Rows are points. Each copy is the shape, with its points in the same order, turned, moved and blurred by noise. Say if it was mirrored as well.
(in the rows, 128 means zero)

Shape (9 x 3):
[[185 110  97]
 [ 89 145 152]
 [164 101  50]
 [109 144 178]
 [150 167 127]
 [134  89 104]
 [117 123 110]
 [ 55 197 119]
 [129  88 132]]
Copy 1 (9 x 3):
[[ 91  97  61]
 [122 149 157]
 [104  36  80]
 [102 175 138]
 [143 146  78]
 [ 81  89 116]
 [120 106 129]
 [198 142 178]
 [ 85 106 132]]
Copy 1 is: mirrored
Copy 2 (9 x 3):
[[153 100  69]
 [118 166 164]
 [117 112  42]
 [143 144 182]
 [168 156 125]
 [101 112 100]
 [113 145 118]
 [112 233 149]
 [103 108 127]]
Copy 2 is: only turned
Copy 3 (9 x 3):
[[185 160  73]
 [134 116 166]
 [171 124  35]
 [147 136 180]
 [129 170 125]
 [183 112  94]
 [146 116 112]
 [ 60 100 157]
 [188 118 121]]
Copy 3 is: only turned
Copy 4 (9 x 3):
[[136 119  70]
 [123 181 166]
 [ 92 124  49]
 [154 168 175]
 [157 178 106]
 [103 119 110]
 [108 157 122]
 [101 249 154]
 [114 116 138]]
Copy 4 is: only turned

Shape (9 x 4):
[[ 98 188 186 205]
 [ 82 164 100  86]
 [ 92 104 127 191]
 [127  72  69 150]
 [107  90 138 200]
 [200 123  92 105]
 [108 127 123 184]
 [ 91 178 168  56]
 [134  76 109 115]]
Copy 1 (9 x 4):
[[153 162 240 175]
 [ 93 173 103 177]
 [ 97 118 193 128]
 [ 93 105 126  99]
 [109  97 207 129]
 [164 158  87  89]
 [108 135 201 122]
 [142 171 101 241]
 [107  98 112 123]]
Copy 1 is: mirrored
Copy 2 (9 x 4):
[[216 150 209 138]
 [154 156  73 128]
 [190  79 158 105]
 [122  34 104 114]
 [180  56 171 100]
 [ 58  94 126 153]
 [173  85 151 134]
 [137 210 103 101]
 [108  86 123  86]]
Copy 2 is: mirrored
Copy 3 (9 x 4):
[[118 224  86 173]
 [ 60 156 180 114]
 [120 151  71  99]
 [124  78 102  85]
 [139 161  68 107]
 [169  81 172 141]
 [117 151  92 128]
 [ 93 204 215 112]
 [143 112 135  60]]
Copy 3 is: mirrored
Copy 4 (9 x 4):
[[117 188 197 200]
 [105 136  74 142]
 [ 87  92 178 163]
 [113  36 138 130]
 [ 91  90 199 158]
 [194  77 119 105]
 [111 108 170 170]
 [114 194  81  97]
 [119  64 137  94]]
Copy 4 is: only turned

Shape (9 x 6):
[[102 143 180 131 234 178]
 [191 114 107  68 103  38]
 [155 145 113 131 134 176]
 [134 117 107 152 138 128]
 [121 158  53  87  82  62]
 [103  90 175 114 142 153]
 [118  82 119 128 214 179]
 [133 127 163 159 182 143]
 [176 137  97  35  84  75]]
Copy 1 (9 x 6):
[[115 147 174  74 204 217]
 [210 181  94  94 105  52]
 [138 147 113 145 134 180]
 [135 142 125 150 144 133]
 [117 176  57 114  83  60]
 [145  98 176  99 131 159]
 [135  94 124 111 217 177]
 [128 155 181 125 181 173]
 [197 175  76  80  79  81]]
Copy 1 is: only turned
Copy 2 (9 x 6):
[[158 144  93 118 249 150]
 [ 82  99 223 173  91 102]
 [159 126 106 169 125 171]
 [126 132  99 165 128 118]
 [ 36 141 153 174  63 155]
 [137  90 107  87 159 125]
 [143  86  71 160 219 134]
 [160 145 107 136 184 114]
 [ 72  92 215 160  74 163]]
Copy 2 is: mirrored
Copy 3 (9 x 6):
[[ 46 105 135 236 207 164]
 [156 181 192  80 143 111]
 [134 136  94 180 136 150]
 [109 135 109 153 140 103]
 [ 99 196 143  83  71 122]
 [ 90  96 106 139 211 157]
 [ 86  58 127 198 165 126]
 [ 95 122 114 190 198 115]
 [154 180 181  77 122 163]]
Copy 3 is: mirrored
Copy 4 (9 x 6):
[[165 128  93 162 205 199]
 [155 102 174  56 156  21]
 [170 157 136 161 124 124]
 [153 114 125 162 119  97]
 [ 99 165 172 129 134  24]
 [134 117 145 111 132 177]
 [160 109  54 155 137 162]
 [175 101 119 165 167 156]
 [150 159 170  43 133  37]]
Copy 4 is: only turned

Shape (14 x 8):
[[ 94  60  75 142 124 115 159  51]
 [ 33 163  82 197 129 158 127 179]
 [184 119 141 134 140 102  80 129]
 [134  99 137 154  92  60 119  93]
 [158  97 117  75 178 130 177 131]
 [130 151 175 153 170 171  43 115]
 [165 162 107 161 168 121 140 154]
 [124 193 164 172 116 154  78 107]
 [127 159 109 139  73 145 102  17]
 [158  47 146 119  95 147 172 147]
 [145 240 175  89  89 184 140 115]
 [ 52 106  93 118  80  63 177 135]
 [ 67  56 157 171 162 101 131  28]
 [138  87 109  87 142  93  97 126]]
Copy 1 (14 x 8):
[[ 86 109 123 180 106 101  75  38]
 [148 213 122 197 137 164  19 173]
 [173  79  77 154 144 134 144 145]
 [135  72 137 188  94 108 121 143]
 [ 82 120  57  85 143 129 129 107]
 [200 120 111 174 228 171 114 152]
 [146 157  48 165 128 125 121 166]
 [214 170 127 209 160 157 140 151]
 [216 145 164 192 110 111 130  52]
 [106  83  97 127  95 197 114  99]
 [204 221 155 124 134 168 203 133]
 [ 92 140 172 135  57  92  65 144]
 [ 65  76 163 226 178 115  98  74]
 [140  73 100 106 131 109  91 124]]
Copy 1 is: only turned
Copy 2 (14 x 8):
[[140 102 104 202  83 119 150 185]
 [ 24 200 197 186  91 145  91 150]
 [145 129 107 131 141 121  74  68]
 [115  90 112 180 117  83 130  83]
 [143 147  87 113 176 151 127 167]
 [158 153 204 111 113 134  34  90]
 [105 160 127 169 185 154  60 116]
 [143 154 217 174 139 127  77  74]
 [201 161 183 233 110  87 140  96]
 [130 110 101 120 127 195 176 105]
 [162 210 237 150 214 118 139  78]
 [ 47 136 122 178 123  84 193 145]
 [150  35 158 184  78 101 112 183]
 [138 142  84 112 119  94 116 117]]
Copy 2 is: mirrored

Shape (15 x 9):
[[101  89 163 172  54  95 154 114 129]
 [132 153 167  84 125  78 186  96 113]
 [114 129 112 111 154 148 177 147 234]
 [186 129  71 115 158 180  82  80 128]
 [154  88 201 140  60  86  85 145 167]
 [ 94 149  59 148  47  76 106 130 151]
 [134 151  97 102 153  60 179 113 157]
 [116  46  80 215  43 115  82 126 155]
 [127  73  75  79  80 126 155 209 219]
 [132  99 114 126 176 116 147  72 126]
 [ 96 166 171  99 158 125 190 103 148]
 [ 92 129 130 144 120  77  78 188  91]
 [166 169 146 180 173 169 151 184 141]
 [184 102 134 116 175 179 104 194 122]
 [164  44  93 106 134 159  99 148 121]]
Copy 1 (15 x 9):
[[119 168 163 128 134 112 196  59 136]
 [136 100 159 129 220  72 155 109  97]
 [152 139  92  32 193 141 190 164 129]
 [176  85  47 123 172 132 102 123 210]
 [123 209 155 102 143  42 162  99 186]
 [ 57  96  76 110 130 101 218  75 168]
 [131  85 102 125 210  89 212 151 112]
 [118 184  81 126  82 138 215  52 218]
 [154 173  31  23 154  84 217 100 116]
 [162 121 107 168 209 145 148 131 148]
 [125 109 164  98 222 126 142 145  92]
 [ 59 157  81 159 110  79 145 132 113]
 [166 110 133  84  93 131 122 200 127]
 [186 156  66 106 115  98  92 173 135]
 [189 171  32 122 142 105 125  98 159]]
Copy 1 is: mirrored
Copy 2 (15 x 9):
[[101 146 190 196 113 112 170  82 129]
 [144 142 219  84 133  75 150 100 171]
 [167 129 136 111  35 141 152 150 203]
 [156 190  61 106 167 157 144 151 153]
 [ 52  98 136 166 116 115 114  81 136]
 [ 67 184 121 100  70 140 220  85  95]
 [146 148 149  78  93  57 204 114 178]
 [ 77 171  73 223  95 165 214  72 105]
 [170  86  92 121   8 154 157  59 126]
 [164 159 125 131 151  93 202 149 182]
 [153 131 216 105 106  90 147 170 178]
 [ 74 112 118 130 101  62 184 142  62]
 [147 176 107 147  61  65  70 186 130]
 [167 120  67 127 119 102  85 161 115]
 [196 111  62 161 133 136 150 100 118]]
Copy 2 is: only turned

Shape (16 x 11):
[[145 118 106 149  98 181 161 124 119  98 122]
 [135 140 172 153 164 118  53 106 133 127 145]
 [ 95 152 108 156  58 147 126  83 179 142 125]
 [ 61 152 122 109 203 108 100  88 116  77 114]
 [114 131  80 152 161 110  88  87 114 156  79]
 [143 151  78 149 147  74 208  89 105 111 152]
 [ 89  86 152 136 156 106 137  71  87  72 134]
 [105 125 105 130  82  94  99 148 170  55 117]
 [110 141 157 161  96 123 107  97 118  72 109]
 [199 162 137  88 141 223 119 122 185 129 148]
 [103 143  89 187  59 147 187 104 178  78 121]
 [151 173 120 132  96 128 110  99 123 123  83]
 [ 69 124 155 103 181 131 159 150 138 178 153]
 [130 101 142 169 202 116 180 106 170 117 115]
 [102 111 114  85 178 125  86 131 172 141 121]
 [ 80 170 110 198 139 116 161 107 142 129 167]]
Copy 1 (16 x 11):
[[152 134 116 169 131 107 134 158 137  66 132]
 [ 41 125 170 109 146  98 119 130 138 129 145]
 [129  97 144 155  61 151  97 117 100  88  70]
 [ 84 107 112 181 191  87  73  62 141 150 137]
 [138  66 158 127 160 108  69 131 104 138 145]
 [173 100 145 182 181 101 191 105 117 145  76]
 [103 104 121 170 165  79 146  61 119  93 179]
 [ 89 131  97 188  75  58 105 139 101 127  93]
 [ 95 152 157 184 110  89 107 108 110  97 137]
 [129 154 134  83 112 103  96 172 225  63  80]
 [151 103 132 223  73 127 136 126 121  77  75]
 [148 156 166 143 124  97  73 136 119 123 108]
 [100  99  69 101 144 156 143 102 168 171 152]
 [115  62 144 170 128 108 173 113 201 139 156]
 [ 99  81  98  95 132  87  73 122 159 154 127]
 [100  91 144 186 138 170 155 116 118 133  84]]
Copy 1 is: mirrored
Copy 2 (16 x 11):
[[133 150 150 134 110 139 135 145 106  89 183]
 [ 99 127 173 161 204 122  85 130 146 105  91]
 [121 123 147 159 127 203 151  66 146 111 134]
 [ 18 161 166  95 202 106 136 104 138  78 112]
 [ 63 140 128 138 184 139 192 164 180 107 111]
 [ 67 124 154 114 122 103 129 112 204 111 231]
 [ 33 148 194  87 151 145  98 154 126 108 154]
 [106 162 112  87 128 160  85 100 166  68 107]
 [ 88 164 184 131 128 170  88 128 152  81 106]
 [198 172 154 145 196 111 137  81  95 125 154]
 [125 129 154 110  85 198 152  79 152  47 183]
 [112 176 145 154 130 129 141 116 175 105 117]
 [ 84  58 173  84 169  78 155  92 113 142 116]
 [112 105 210  69 193 136 151 143 174  97 180]
 [105 123 126  88 214 122 145 109 133 138 101]
 [ 82  77 171 138 146 136 146  82 167  54 172]]
Copy 2 is: mirrored
Copy 3 (16 x 11):
[[181 130 117 128 124 138 135 127 109 136 100]
 [ 66 103 105 152 178  95 124  93 192 113  99]
 [116 125 164 156 104 183 116 148 162 150  61]
 [ 44 171  45 156 188 171 149 114 139 127 115]
 [ 92  79  59 150 151 171 167 141 180 164 102]
 [134 152  90 107 116 172 158 189 168 100 183]
 [ 99 181  90 181 185 112 171 150 136 139 139]
 [ 68 149 135 119 103 140 189 122 106 109  62]
 [104 172 111 145 133 107 151 129 159 145  69]
 [158  95 156  78 187 166  74  53 134 113  98]
 [163 177 150 148  65 186 152 143 139 121  77]
 [115 124 103  88 133 144 136 137 173 167  72]
 [ 65 109 103 171 134 159  77 103 114 144 190]
 [126 142 108 164 136 162 172  72 172 124 189]
 [ 49  81 112 143 173 176 142  84 116 135 125]
 [109 149  95 177  87 169 108 150 182  89 127]]
Copy 3 is: mirrored
Copy 4 (16 x 11):
[[ 93  67 113 116 162 125 148  90 138 114 126]
 [123 177 112 144 108  75  80 100 123 165  99]
 [ 70  75  91 158 101  84 160 126 149 171 163]
 [122 153 163 110 138  55  92 184 189 128  90]
 [ 91 168 149 158 159  76 172 130 161 166  91]
 [169  57 153 148 146 101 187 163 119 126  74]
 [126 105 194  72 146  68 101 136 123 144 113]
 [ 54 116 112  97  76 137 134 166 123 125 114]
 [ 88  98 118  91 121 106 102 125 138 182 105]
 [149 117  60 159 110 126 118  44 197  76 148]
 [ 50   7 116 141 105 117 162 138 143 140 123]
 [109 121  89 125 134 131 159 115 172 176 108]
 [142 135 147 191 174  94  87 167 131 104 179]
 [126  89 209 187 127 114 106 112 145 117  99]
 [106 188 148 160 112  95 122 143 159  99 150]
 [106  59 120 188 137  60 119 162 120 145  94]]
Copy 4 is: mirrored

Shape (17 x 12):
[[154  75 113 154 132 134 148 203 108 146 125 117]
 [142 132 169 148 157 219  89 109 191  78 123 144]
 [ 83 150 155 132 176 151 105  65  74 158 162  80]
 [110 152 107 202 205 153 171 121  15 200  92 172]
 [ 90  80 142 112 102 163 220  90 189 137 124 107]
 [174  87  98 148 165 127 140  90 113 126 137 105]
 [155  45 172 144 139 127  99  75 129  90  89  83]
 [162 171 106 115 108 208 115  87  83 108 165 130]
 [100 105 105 173 172  91 122 129 133 180 112  35]
 [128 106 137 145 196 160 194  95 146 132 175 156]
 [172 124 133  94 168 112 128 119  94 184  90 150]
 [126 170 116 159 135  42 107 129 125 182 130 144]
 [ 79  87  90 128 114 196 125 168 121  95 132 152]
 [127 190 112 145 120 159 129 114  93 125 106 163]
 [109 157 176 111 155  91 139 170 144 109 106  84]
 [133  97 163 171 130 166 132 123 137 121 152 125]
 [177 106 153  99 126 122 117  24 181  51 113 121]]
Copy 1 (17 x 12):
[[136 170 121  99  72 113 158 145  86 120  80 140]
 [110 107  22 149 160 138  82 108 175 152  97 130]
 [ 52 101 139 100 123 142 100 171 138 107 184  62]
 [ 52  97 170 147  47  46 187 148 128 167 146  50]
 [ 80  64 116  82 106 207 107 101  74 162 108 169]
 [105 136  77  78 122 108 156 131  85 114 174 123]
 [153 133  60  41 165 141 105 147 100 160 122  74]
 [ 97 100  94 182 118  94  75 171 109 122 185 156]
 [ 61 173 149  79 135 153 151 108  65  86 108  60]
 [ 68  65  91  93  86 141 153  98 147 120 161 143]
 [132 149 137 122 113 145 187 170 123 174 165  96]
 [103 159 218 110 172 120 173 134 137 115 137 107]
 [101 153 109 113  58  97  63 106 122 155  96 160]
 [103 100 146 177 127  93 110 137 113 160 143 122]
 [167 129 160 127 121 189 121  99 120  97 109  76]
 [107  99  93  86 122 130 124 144 135 123  98 140]
 [164  96  55  77 211 169  99  99 109 164 195 136]]
Copy 1 is: mirrored
Copy 2 (17 x 12):
[[153 148  82 186  86 135 102 153  89 124 135 136]
 [112  82 149 118 119 194  89  81 122 127 200  43]
 [110  80 139  72 159 157  99 176 173  73  92 119]
 [185 150 115 175 159 180 112 121 149  32   7 110]
 [134  93 193 110  19 183  90 122 106 100 152 172]
 [111 117 117 104 102 107  79 114  81  91  95 112]
 [ 66  50 161 154 118 111  56 139  76 118 137 109]
 [154 167 168  73 152 110  84 123 156  84 165  77]
 [126  63  92 121  74 132 115 184 123 153  52 130]
 [131 108 114  88  91 196  96  82  94  51 122 142]
 [ 77 169 128 154 134 146  92 108 139 122  76 146]
 [121 137 122 116 157 142 184 129 106 166  61 153]
 [150 127 132 166  67 133 146 137 140  69 187  87]
 [165 150 172 134 154 141 132  97 158 111 116  97]
 [127  68 107 144 126 149 117 115 159 176 143 182]
 [138 100 135 126 121 172  95 142  82 102 158 109]
 [ 56  70 206  83 119 102  76  57  84 130 166 114]]
Copy 2 is: only turned
